Each row is a point. The window is the flat piece filled in between its corners: a triangle in 3 columns, a solid with four corners in 4, and so on. A path goes straight from each point to the next, and from the last back to the first. After which points does the path pass through the window?

Window, 4 rows:
0.13,0.08,-0.33,0.01
0.05,-0.24,0.18,-0.12
-0.55,0.07,1.00,0.00
-0.15,-0.21,-0.41,-0.11
Path:
(1): -0.22,-0.43,0.02,0.41
(2): -0.24,0.00,-0.07,-0.58
(3): 0.14,-0.17,-0.59,-0.28
(4): 0.28,-0.48,-0.44,0.32
(5): -0.09,-0.13,0.38,0.14
(6): -0.04,0.14,0.41,-0.42
(7): -0.03,0.36,-0.17,-0.47
(8): -0.03,-0.04,-0.29,0.21
(9): 0.12,-0.38,-0.31,0.10
(10): 0.22,0.01,-0.09,-0.45
(11): 0.04,0.13,-0.19,-0.31
(12): 0.12,-0.10,-0.21,0.27
(13): -0.15,-0.28,-0.03,0.35
(14): -0.04,-0.10,-0.37,-0.61
(15): -0.21,-0.09,-0.23,-0.62
(16): -0.11,-0.27,-0.35,0.42
Through the window after points: 11, 13, 15

Window:
0.02,0.45,-0.14,-0.48,-0.47,-0.31
0.06,-0.33,-0.17,-0.10,0.59,-0.28
0.30,0.25,0.35,0.33,0.20,-0.25
0.20,0.26,0.00,0.65,0.13,-0.33
-0.08,0.14,-0.23,-0.23,0.58,-0.09
-0.37,0.31,-0.01,-0.47,-0.54,-0.06
Path:
(1): 0.07,0.13,-0.18,-0.15,0.39,0.04
(2): 0.33,0.20,-0.12,0.25,-0.13,-0.07
(3): -0.06,0.36,0.03,0.15,0.03,-0.47
(4): -0.30,0.39,-0.07,-0.15,0.03,-0.71
(5): 0.34,0.16,-0.06,-0.13,-0.09,0.32
(6): 0.20,0.22,0.01,0.30,-0.08,-0.11
(7): -0.21,0.20,0.16,0.27,0.11,-0.81
(8): -0.27,0.20,-0.04,-0.13,0.60,-0.61
Through the window after points: 2, 4, 8

Window:
-0.02,-0.19,-0.60,0.51,-0.20,0.28,0.12,0.46,-0.04
0.25,0.24,-0.71,-0.33,0.32,-0.09,0.04,0.74,-0.02
0.11,-0.24,0.59,-0.17,-0.18,-0.39,0.21,-0.30,0.10
0.84,-0.31,0.16,-0.37,0.18,0.05,-0.15,-0.09,-0.07
0.25,0.12,-0.55,0.14,0.77,0.07,-0.19,0.58,0.45
-0.30,0.11,-0.37,0.20,-0.30,0.53,-0.43,0.89,0.13
0.10,0.47,0.03,-0.04,-0.18,0.05,0.15,-0.79,0.12
0.16,-0.48,0.13,-0.12,-0.43,-0.49,-0.51,-0.46,-0.11
-0.12,-0.70,0.41,-0.53,-0.13,-0.09,-0.07,-0.87,-0.21
Path:
(1): 0.10,-0.26,0.15,-0.26,-0.22,-0.04,0.08,0.02,0.39
(2): 0.19,-0.17,-0.41,-0.10,-0.06,0.24,-0.12,0.23,0.50
(3): 0.09,-0.04,-0.22,0.20,0.11,0.04,-0.15,0.36,-0.18
(4): 0.00,0.17,0.05,-0.05,0.64,-0.28,-0.41,0.22,-0.53
(5): 0.28,-0.29,-0.41,-0.14,-0.01,0.17,0.15,0.08,0.66
(6): 0.35,-0.23,0.03,-0.61,-0.12,-0.15,0.01,-0.45,0.73
(7): 0.31,0.25,0.16,0.02,0.37,0.04,-0.36,0.10,-0.54
(8): 0.15,-0.03,0.03,-0.01,-0.14,0.01,-0.03,-0.15,-0.28
(9): 0.01,-0.37,-0.17,-0.28,-0.37,-0.02,0.10,-0.26,0.41
(10): 0.05,-0.44,-0.23,-0.24,-0.33,0.12,-0.12,-0.16,0.32
(11): -0.31,0.06,0.23,0.09,0.12,-0.26,-0.20,0.00,-0.55
(12): 0.11,0.28,-0.17,0.11,0.53,-0.07,-0.28,-0.02,-0.24
(13): 0.15,-0.14,-0.25,-0.19,-0.11,0.07,0.06,0.09,0.43
(14): 0.29,-0.23,-0.20,-0.22,-0.13,-0.08,0.13,-0.09,0.40
(15): 0.19,0.09,0.02,-0.04,0.21,-0.11,-0.08,-0.19,-0.23
(16): 0.08,-0.03,0.14,0.12,0.10,-0.12,-0.20,0.00,-0.31
Through the window after points: 2, 4, 12, 16

Window, 11 rows:
-0.25,0.13,-0.23,0.38,-0.12,-0.28,-0.39,0.20,-0.90,0.32,-0.25
0.75,0.56,-0.18,0.11,0.48,-0.01,-0.38,-0.56,-0.24,0.07,0.12
0.42,-0.68,-0.08,-0.02,0.22,-0.92,-0.26,-0.42,-0.07,-0.29,-0.73
-0.77,-0.25,0.24,0.06,-0.34,0.49,-0.64,0.15,0.49,0.49,0.49
0.60,-0.07,0.56,0.15,-0.15,0.43,0.11,0.20,-0.24,-0.28,-0.28
-0.28,0.38,0.25,0.23,0.22,0.59,-0.04,0.39,-0.06,-0.21,0.05
0.71,-0.18,-0.28,-0.11,0.32,0.37,0.19,-0.01,0.33,0.15,-0.11
-0.06,0.21,-0.42,0.09,-0.29,0.40,-0.27,0.06,-0.60,-0.19,-0.13
0.35,0.00,-0.02,-0.29,-0.15,0.35,-0.13,0.69,0.26,-0.15,0.08
-0.02,0.24,-0.06,-0.31,-0.16,0.17,0.19,0.02,0.41,0.19,0.17
-0.25,0.02,-0.36,0.45,-0.52,-0.09,-0.13,0.43,0.25,-0.04,-0.11
Path:
(1): 0.16,-0.17,0.07,0.12,-0.04,0.06,-0.11,0.13,-0.13,-0.22,0.12
(2): 0.21,0.05,-0.04,-0.11,-0.18,0.27,-0.26,0.11,0.00,0.11,-0.54
(3): 0.21,0.49,-0.03,0.04,0.08,0.17,-0.45,-0.03,-0.07,0.08,-0.56
(4): 0.67,-0.08,-0.03,0.23,0.24,-0.05,0.05,-0.32,-0.45,-0.07,0.63
(5): 0.15,-0.21,0.04,0.11,-0.08,0.09,-0.05,0.07,0.16,-0.16,0.30
(6): 0.14,0.18,0.05,-0.28,0.04,0.34,-0.26,0.12,0.44,0.10,-0.42
(7): 0.16,0.11,0.04,-0.03,0.06,0.08,-0.34,0.03,-0.04,0.07,-0.36
(8): 0.16,-0.02,0.00,-0.05,0.16,0.19,-0.07,-0.07,-0.27,-0.05,0.30
Through the window after points: 1, 3

Window (12 x 12):
-0.03,0.73,-1.01,-0.03,-0.53,-0.09,-0.34,-0.48,0.32,0.24,-0.61,0.18
0.09,-0.10,0.37,0.43,0.40,-0.51,0.21,0.04,-0.19,-0.44,0.06,0.45
0.18,-0.14,0.12,0.12,-0.68,0.05,-0.43,-0.32,0.19,0.20,0.21,-0.10
0.26,0.11,-0.09,0.27,0.60,-0.06,0.03,-0.38,-0.07,0.25,0.04,0.11
-0.05,-0.08,0.19,-0.39,-0.37,-0.33,-0.09,-0.22,-0.34,0.22,0.17,-0.01
0.03,0.62,0.27,-0.22,-0.20,-0.17,0.29,0.10,-0.20,-0.17,0.62,0.04
-0.24,0.25,0.61,-0.53,-0.36,0.04,0.49,-0.56,0.08,0.21,-0.08,0.09
-0.28,0.11,0.37,0.25,0.53,0.09,-0.12,0.61,-0.43,-0.60,0.52,0.10
0.01,-0.23,0.05,0.55,-0.47,-0.01,0.19,-0.27,-0.32,0.36,-0.30,0.23
0.38,-0.04,0.29,-0.46,-0.19,0.14,0.22,0.30,-0.10,0.07,-0.13,0.03
0.58,-0.49,-0.44,0.33,-0.11,0.48,-0.42,-0.02,-0.50,-0.59,-0.01,-0.26
-0.23,-0.30,-0.44,0.11,-0.20,-0.41,0.41,0.17,0.14,-0.10,0.20,0.23
Path:
(1): 0.01,-0.10,0.23,0.02,-0.10,-0.21,0.08,0.10,0.04,-0.09,-0.23,-0.40
(2): -0.05,-0.03,0.22,0.23,0.07,-0.47,0.27,-0.01,-0.14,-0.10,-0.10,-0.59
(3): 0.05,0.12,-0.28,0.00,-0.17,0.13,-0.18,-0.15,-0.13,0.05,0.07,0.44
(4): 0.27,0.02,-0.06,-0.13,-0.02,0.14,-0.03,-0.27,-0.18,0.24,0.29,0.79
(5): -0.45,0.08,0.00,0.51,-0.16,-0.44,0.21,-0.17,-0.06,-0.16,-0.10,-0.52
(6): 0.28,-0.30,0.16,0.20,-0.14,0.06,0.05,0.16,-0.15,-0.28,-0.13,-0.65
(7): 0.32,-0.04,-0.36,-0.05,-0.29,0.29,-0.41,-0.31,-0.28,-0.06,0.23,0.67
(8): 0.24,0.00,0.09,0.05,-0.13,0.00,0.10,-0.09,-0.23,-0.02,0.16,0.54
Through the window after points: 2, 6, 8

Window (14 x 14):
0.45,-0.25,0.25,0.02,0.32,0.00,-0.03,-0.13,0.12,0.21,-0.27,0.34,0.62,-0.43
-0.04,0.64,0.09,-0.32,-0.11,0.29,-0.63,0.03,0.12,0.37,-0.04,0.55,-0.07,-0.10
-0.10,-0.25,-0.54,0.57,-0.18,0.20,-0.12,-0.46,-0.29,0.43,-0.68,-0.69,-0.25,0.29
-0.25,-0.23,-0.07,0.17,-0.22,-0.47,-0.30,-0.11,0.01,-0.38,-0.33,-0.24,0.39,-0.03
0.40,0.30,-0.08,-0.11,0.20,-0.13,-0.16,-0.14,0.73,0.04,0.37,0.32,0.14,-0.61
0.12,0.18,0.31,-0.14,-0.54,0.06,-0.46,-0.34,0.37,0.37,0.30,0.60,-0.07,0.07
0.13,0.03,0.27,-0.38,0.40,-0.05,-0.40,0.24,0.42,0.19,0.63,0.48,0.20,0.02
0.17,0.22,-0.08,0.40,-0.22,-0.24,-0.48,-0.52,-0.60,0.26,-0.26,-0.08,-0.57,0.16
0.05,0.52,0.37,-0.15,-0.22,0.59,-0.35,-0.44,-0.11,0.04,0.23,0.09,-0.49,0.14
-0.02,0.07,-0.05,-0.28,0.00,-0.54,-0.18,-0.36,0.10,0.18,-0.11,-0.45,0.72,0.11
0.55,-0.34,-0.05,0.03,-0.14,0.04,-0.21,0.22,0.05,0.43,0.01,-0.25,0.45,-0.86
0.10,0.08,0.06,-0.13,0.00,-0.37,0.45,0.38,0.25,0.21,0.13,0.09,0.73,-0.24
-0.26,-0.01,-0.52,-0.05,-0.28,0.18,-0.26,-0.75,-0.56,0.16,-0.08,0.00,-0.45,0.06
-0.03,-0.42,0.04,-0.44,0.16,-0.73,0.20,0.01,0.27,0.03,-0.50,-0.36,0.23,-0.14
Path:
(1): 0.36,0.08,-0.27,-0.22,-0.29,0.02,-0.24,-0.29,-0.04,0.00,-0.20,-0.36,0.21,0.21
(2): -0.55,0.07,0.34,0.30,0.23,-0.15,-0.17,-0.35,0.02,0.49,-0.02,0.02,-0.05,-0.20
(3): -0.31,-0.12,0.17,0.38,0.17,-0.24,-0.13,-0.66,-0.22,0.35,-0.34,-0.33,-0.04,-0.02
(4): 0.52,-0.06,-0.76,-0.08,-0.46,0.37,-0.19,0.35,0.15,0.19,-0.23,-0.12,0.00,0.20
(5): 0.41,-0.15,-0.28,-0.17,-0.26,-0.05,-0.02,-0.11,0.05,-0.20,-0.32,0.03,0.32,0.08
(6): -0.15,0.10,0.05,0.04,0.09,-0.29,-0.10,-0.13,0.14,0.39,0.04,-0.21,0.29,-0.15
(7): -0.24,-0.03,0.05,0.30,-0.20,-0.06,-0.19,-0.49,0.23,0.55,0.00,-0.18,-0.03,-0.15
(8): 0.36,-0.02,-0.43,-0.14,-0.18,0.20,-0.28,-0.10,-0.42,-0.08,-0.40,0.05,-0.13,0.37
(9): 0.59,-0.11,-0.34,-0.11,-0.27,0.23,-0.33,-0.10,-0.05,0.09,-0.45,-0.07,0.00,0.40
(10): -0.48,-0.02,-0.15,0.40,0.03,-0.09,-0.08,-0.47,-0.14,0.45,-0.19,-0.41,-0.07,-0.18
(11): -0.27,-0.02,0.04,0.06,-0.03,-0.19,0.03,-0.48,-0.03,0.38,-0.02,-0.07,0.09,-0.20
(12): 0.54,0.23,-0.28,-0.30,-0.08,0.06,-0.56,0.14,0.03,-0.28,-0.14,0.33,0.05,0.26
Through the window after points: 1, 3, 5, 7, 9

Window, 14 rows:
0.00,0.57,0.40,0.05,-0.26,-0.06,0.16,0.30,-0.12,-0.10,-0.90,-0.25,-0.51,0.00
-0.12,-0.20,-0.09,0.41,0.14,0.01,0.29,-0.16,-0.05,-0.06,-0.07,-0.10,0.61,-0.02
-0.24,0.28,0.62,-0.29,-0.29,-0.01,0.12,0.00,0.16,-0.81,-0.15,-0.15,-0.39,-0.05
-0.25,0.99,0.30,0.05,-0.20,0.10,0.12,-0.01,0.36,-0.21,-0.11,-0.14,-0.71,0.32
-0.02,-0.09,-0.03,0.13,0.01,0.13,-0.53,0.25,-0.15,-0.05,-0.03,0.27,0.61,-0.25
-0.69,0.10,-0.06,-0.18,0.89,-0.70,0.18,-0.38,0.28,0.95,-0.41,-0.13,-0.15,-0.14
0.55,-0.09,0.27,0.03,-0.05,0.09,0.01,0.06,0.05,-0.16,0.53,-0.55,-0.48,0.05
-0.61,0.39,0.15,-0.61,-0.12,0.21,0.33,0.09,0.04,-0.14,-0.57,-0.49,-0.52,0.58
0.08,0.19,-0.08,0.01,0.01,0.19,-0.08,-0.42,-0.29,0.28,0.14,-0.35,0.95,-0.58
0.33,-0.24,0.34,-0.09,0.01,0.33,0.27,-0.22,0.16,0.19,0.18,0.25,-0.30,-0.11
-0.89,-0.10,-0.03,-0.23,-0.28,-0.62,0.52,0.12,-0.09,0.68,-0.40,-0.04,-0.53,0.07
0.26,0.33,0.50,-0.34,-0.44,0.08,0.52,0.62,0.72,-0.21,-0.06,-0.33,-0.71,0.15
0.29,-0.24,0.22,0.08,-0.54,-0.10,-0.24,-0.26,0.11,0.16,-0.19,-0.21,0.49,0.11
0.70,0.01,-0.25,-0.23,-0.46,-0.06,0.21,0.01,0.34,-0.29,-0.03,-0.13,-0.51,-0.06
Path:
(1): -0.23,0.06,0.12,0.04,-0.20,0.15,-0.22,0.03,0.17,-0.11,-0.21,-0.20,0.05,-0.20
(2): 0.06,0.16,0.23,-0.24,0.03,-0.10,0.12,0.11,-0.22,-0.14,0.00,0.13,0.12,0.07
(3): -0.15,0.15,0.15,-0.23,-0.19,-0.28,0.36,0.10,-0.06,0.09,-0.18,0.02,-0.29,0.06
(4): -0.32,-0.04,-0.01,-0.09,-0.26,-0.11,0.12,-0.03,0.24,0.17,-0.27,-0.30,-0.36,-0.07
(5): -0.19,-0.17,0.20,0.28,-0.13,0.22,-0.15,0.06,0.53,-0.08,-0.22,-0.15,-0.27,-0.24
(6): 0.22,0.46,0.27,-0.52,-0.17,-0.24,0.37,0.04,-0.29,-0.13,-0.04,0.02,-0.34,0.44
(7): 0.55,0.24,0.67,0.01,-0.21,-0.13,0.07,0.02,-0.27,-0.19,0.04,-0.02,0.15,0.50
(8): -0.15,0.40,-0.27,-0.14,-0.10,0.36,0.11,0.04,0.67,-0.16,-0.47,-0.44,-0.69,-0.49
(9): -0.10,-0.14,0.12,0.06,-0.41,0.43,-0.04,-0.18,0.27,0.13,-0.18,-0.12,-0.28,-0.22
(10): 0.25,0.07,0.35,-0.14,0.02,-0.06,0.25,-0.06,0.06,-0.02,0.03,0.04,-0.14,0.08
(11): 0.08,0.47,0.11,-0.36,0.07,-0.26,0.31,-0.03,0.10,0.32,0.06,0.03,0.06,0.29
(12): -0.41,-0.48,0.03,0.33,0.02,0.17,-0.19,-0.03,0.13,0.04,-0.57,-0.57,-0.51,-0.38
(13): -0.43,0.01,0.03,0.03,-0.19,0.37,-0.62,0.28,0.55,-0.08,-0.02,-0.39,0.17,-0.93
(14): 0.03,0.05,0.07,-0.01,0.03,-0.06,-0.04,0.02,-0.17,0.07,-0.10,0.12,0.26,0.06
(15): 0.38,0.23,0.31,-0.19,0.03,-0.29,0.09,0.14,0.05,-0.18,0.18,0.10,-0.14,0.45
(16): -0.17,0.07,0.04,0.05,-0.23,0.25,0.04,-0.07,0.22,0.00,-0.09,-0.24,-0.06,-0.22
Through the window after points: 1, 3, 9, 13

Window (14 x 14):
0.14,-0.18,0.30,0.25,-0.68,0.01,-0.16,0.56,-0.22,-0.18,0.92,-0.73,-0.20,-0.41
0.43,0.10,0.27,-0.18,0.52,0.12,-0.10,-0.02,0.26,0.13,-0.65,-0.15,0.57,-0.45
0.04,-0.54,0.30,-0.33,0.23,-0.30,0.01,-0.38,0.09,-0.01,-0.28,-0.25,0.00,-0.21
-0.01,0.18,-0.02,-0.51,0.27,0.22,-0.31,-0.35,0.10,-0.18,-0.54,-0.15,0.18,0.19
-0.30,-0.58,-0.03,0.47,-0.44,0.10,-0.17,0.62,-0.34,0.45,0.85,-0.70,0.18,-0.03
-0.27,0.06,0.35,-0.10,0.44,-0.13,-0.01,-0.17,0.53,0.25,-0.17,-0.25,-0.79,-0.02
0.21,-0.45,0.04,0.77,-0.47,0.17,-0.17,0.05,-0.09,0.06,0.28,-0.37,-0.22,-0.30
-0.52,0.05,0.43,-0.36,0.01,0.26,0.36,-0.28,0.07,0.25,0.10,0.25,-0.39,-0.09
0.12,-0.08,-0.33,-0.43,0.09,0.09,-0.01,-0.37,0.44,0.29,-0.40,-0.40,0.19,-0.52
0.09,-0.16,0.31,-0.48,-0.19,0.01,0.03,0.10,0.12,0.49,0.14,0.20,-0.76,0.25
0.09,0.23,-0.14,-0.02,0.05,-0.47,0.12,-0.23,-0.06,0.22,-0.27,-0.21,0.23,-0.15
0.24,0.01,-0.20,-0.28,0.73,-0.04,-0.23,-0.53,-0.13,0.25,-0.13,-0.11,-0.01,-0.46
0.16,0.03,0.11,-0.21,0.27,-0.08,-0.17,-0.49,0.56,0.14,0.09,0.03,0.37,-0.03
0.22,-0.16,-0.37,-0.13,0.43,-0.04,0.08,0.13,0.32,-0.34,-0.23,-0.01,0.32,-0.32
Path:
(1): 0.46,-0.31,-0.17,-0.15,0.19,0.11,0.43,-0.50,0.10,0.05,0.17,-0.65,-0.04,-0.22
(2): 0.18,-0.05,0.18,-0.29,0.39,0.23,0.26,-0.29,0.18,0.15,-0.09,-0.26,-0.39,-0.09
(3): -0.36,-0.10,0.26,-0.09,0.06,-0.22,-0.14,-0.11,0.25,0.18,-0.04,-0.06,-0.23,-0.16
(4): 0.02,-0.10,0.05,-0.28,0.08,-0.06,-0.23,-0.01,0.26,0.19,-0.21,-0.12,0.22,-0.28
(5): 0.71,0.11,0.13,0.00,0.56,0.36,0.50,-0.48,0.18,0.11,-0.34,-0.38,-0.05,-0.29
(6): 0.07,0.00,0.09,-0.01,0.14,0.20,0.17,-0.05,-0.02,0.17,0.03,-0.39,0.02,-0.14
(7): -0.09,-0.44,0.15,-0.25,-0.25,-0.58,-0.55,0.15,0.15,-0.05,-0.03,0.14,-0.20,-0.49
(8): -0.37,0.12,0.27,-0.25,0.02,-0.17,-0.63,0.34,0.10,0.27,-0.22,0.36,-0.14,-0.23
Through the window after points: 2, 4, 8

Window:
0.42,-0.18,-0.96,-0.29,0.78,0.33,-0.25,0.35,0.31,-0.17,-0.13,-0.15,-0.24,0.13
0.31,-0.21,-0.48,-0.17,-0.64,0.15,0.12,-0.45,-0.07,0.19,0.37,0.12,-0.44,-0.35
0.01,0.31,-0.10,-0.39,-0.46,0.52,-0.08,0.04,0.12,0.04,-0.04,0.68,0.24,-0.53
0.32,-0.52,-0.20,0.59,-0.12,0.55,-0.06,-0.04,-0.12,-0.16,0.02,-0.19,0.00,0.04
-0.05,-0.37,0.17,0.07,-0.48,0.01,-0.13,0.14,-0.35,0.21,0.35,-0.77,-0.62,-0.10
0.39,0.25,0.22,-0.09,-0.26,-0.36,0.38,-0.05,-0.21,-0.04,-0.12,-0.73,-0.06,-0.15
0.08,-0.65,-0.33,-0.43,-0.18,0.00,0.00,0.11,-0.24,-0.32,0.04,0.24,-0.34,0.00
0.42,-0.19,-0.42,0.49,-0.37,-0.01,0.30,0.29,0.22,-0.18,0.54,-0.20,-0.53,0.03
-0.34,0.01,-0.09,-0.17,-0.11,-0.04,-0.01,0.07,0.36,-0.02,-0.31,-0.13,-0.31,0.09
-0.37,-0.43,-0.03,-0.17,0.28,-0.55,0.06,0.00,-0.42,0.07,-0.09,-0.03,-0.04,-0.24
0.09,-0.08,0.72,-0.08,0.04,-0.17,-0.40,-0.04,0.32,0.11,0.39,-0.35,0.60,-0.18
0.22,-0.25,0.17,-0.06,-0.02,0.52,-0.05,-0.07,-0.03,0.15,-0.07,0.33,-0.40,-0.18
0.17,-0.51,0.02,-0.09,-0.69,-0.50,0.82,0.85,0.37,0.48,-0.35,-0.05,-0.14,0.14
-0.13,-0.50,-0.16,0.44,-0.11,0.33,0.91,-0.05,-0.06,-0.42,-0.09,-0.48,-0.21,-0.40
Path:
(1): 0.29,-0.26,-0.10,0.07,-0.24,0.02,0.12,0.12,0.17,-0.16,-0.08,-0.02,-0.13,-0.30
(2): -0.02,0.02,-0.19,-0.12,-0.04,0.03,0.41,-0.21,-0.08,0.17,0.32,-0.20,-0.07,0.26
(3): 0.05,0.01,-0.33,-0.12,-0.05,0.34,0.21,-0.19,-0.30,0.14,0.36,-0.05,-0.08,0.15
(4): 0.26,-0.40,-0.29,-0.12,-0.32,-0.12,-0.06,-0.02,0.20,0.00,-0.02,-0.05,-0.41,-0.42
(5): 0.02,-0.58,-0.08,0.11,-0.46,-0.39,-0.08,0.19,0.01,-0.21,-0.43,-0.31,-0.48,-0.64
(6): 0.02,0.08,-0.10,-0.25,0.02,0.05,0.46,0.15,0.04,0.28,0.43,0.11,-0.01,0.26
(7): 0.00,-0.20,0.01,-0.13,-0.08,0.21,0.42,0.00,-0.31,0.16,0.31,0.22,-0.20,0.48
(8): 0.37,-0.21,-0.17,-0.02,-0.31,0.02,-0.27,0.11,0.30,-0.01,-0.19,-0.19,-0.26,-0.57
Through the window after points: 3

Window:
0.07,-0.06,-0.32,0.04,0.25,0.02,-0.35,0.43,0.21,0.26,-0.02,0.63,0.15,-0.08
0.24,0.21,0.26,-0.36,-0.06,-0.15,0.63,-0.14,-0.31,-0.02,-0.18,0.29,0.09,-0.05
0.23,-0.45,-0.11,0.58,0.14,-0.14,0.05,0.44,-0.02,-0.25,0.09,0.34,-0.12,-0.18
0.33,0.11,0.37,-0.45,0.11,-0.07,0.20,-0.29,0.33,-0.21,-0.12,0.02,-0.31,0.04
0.19,0.35,-0.17,-0.23,0.06,0.02,0.61,-0.37,-0.16,-0.08,0.00,-0.49,-0.15,0.28
0.07,-0.45,-0.17,0.07,0.03,0.28,-0.60,0.62,-0.48,-0.38,0.31,0.42,0.03,0.13
-0.14,-0.47,-0.16,0.15,-0.05,0.16,-0.13,-0.02,0.10,-0.22,0.41,0.40,0.40,-0.29
0.47,0.36,0.40,-0.27,-0.05,0.65,0.70,-0.31,0.11,0.18,-0.33,-0.09,-0.14,0.13
0.07,-0.66,-0.16,0.00,0.18,0.05,-0.32,0.18,-0.11,-0.05,-0.39,0.17,0.27,-0.13
0.72,0.54,0.33,0.11,-0.60,0.11,-0.47,0.34,0.12,-0.17,-0.54,0.02,0.48,0.67
-0.04,0.01,0.40,-0.22,-0.26,-0.01,0.55,-0.35,-0.04,0.39,-0.03,-0.13,-0.33,0.33
-0.06,-0.18,-0.18,0.56,0.13,0.04,-0.60,-0.03,-0.36,-0.30,-0.09,0.56,-0.07,-0.14
0.46,0.61,0.72,0.28,0.02,0.09,-0.56,0.53,-0.18,-0.04,-0.22,-0.26,0.49,0.30
0.50,-0.59,-0.28,0.24,0.14,-0.06,-0.35,-0.11,-0.44,0.06,0.46,0.33,0.01,-0.18
Path:
(1): 0.50,0.17,0.20,0.21,-0.51,0.14,-0.56,0.10,-0.05,0.04,-0.26,-0.48,0.17,-0.16
(2): 0.25,0.02,-0.14,-0.27,-0.63,-0.11,-0.43,-0.08,-0.38,-0.23,-0.08,-0.56,-0.05,-0.28
(3): 0.25,0.12,0.36,0.09,0.43,0.33,0.17,0.06,0.16,0.09,-0.12,0.62,0.19,0.45
(4): 0.17,-0.17,0.03,0.12,0.25,0.08,-0.04,0.08,-0.12,-0.10,0.03,0.27,0.17,0.30
(5): 0.28,0.09,-0.07,0.12,-0.35,0.10,-0.44,0.38,0.16,0.11,-0.22,-0.11,-0.02,-0.55
(6): 0.25,0.06,-0.04,-0.04,-0.25,-0.04,-0.23,0.33,-0.25,-0.02,-0.30,-0.14,0.02,-0.30
(7): 0.32,0.02,0.42,0.25,0.32,0.21,-0.14,-0.18,0.06,-0.13,0.24,0.45,0.19,0.56
(8): 0.08,0.05,0.23,-0.09,0.31,0.01,0.20,0.25,0.01,-0.23,-0.02,0.76,0.34,0.65
Through the window after points: 6, 8
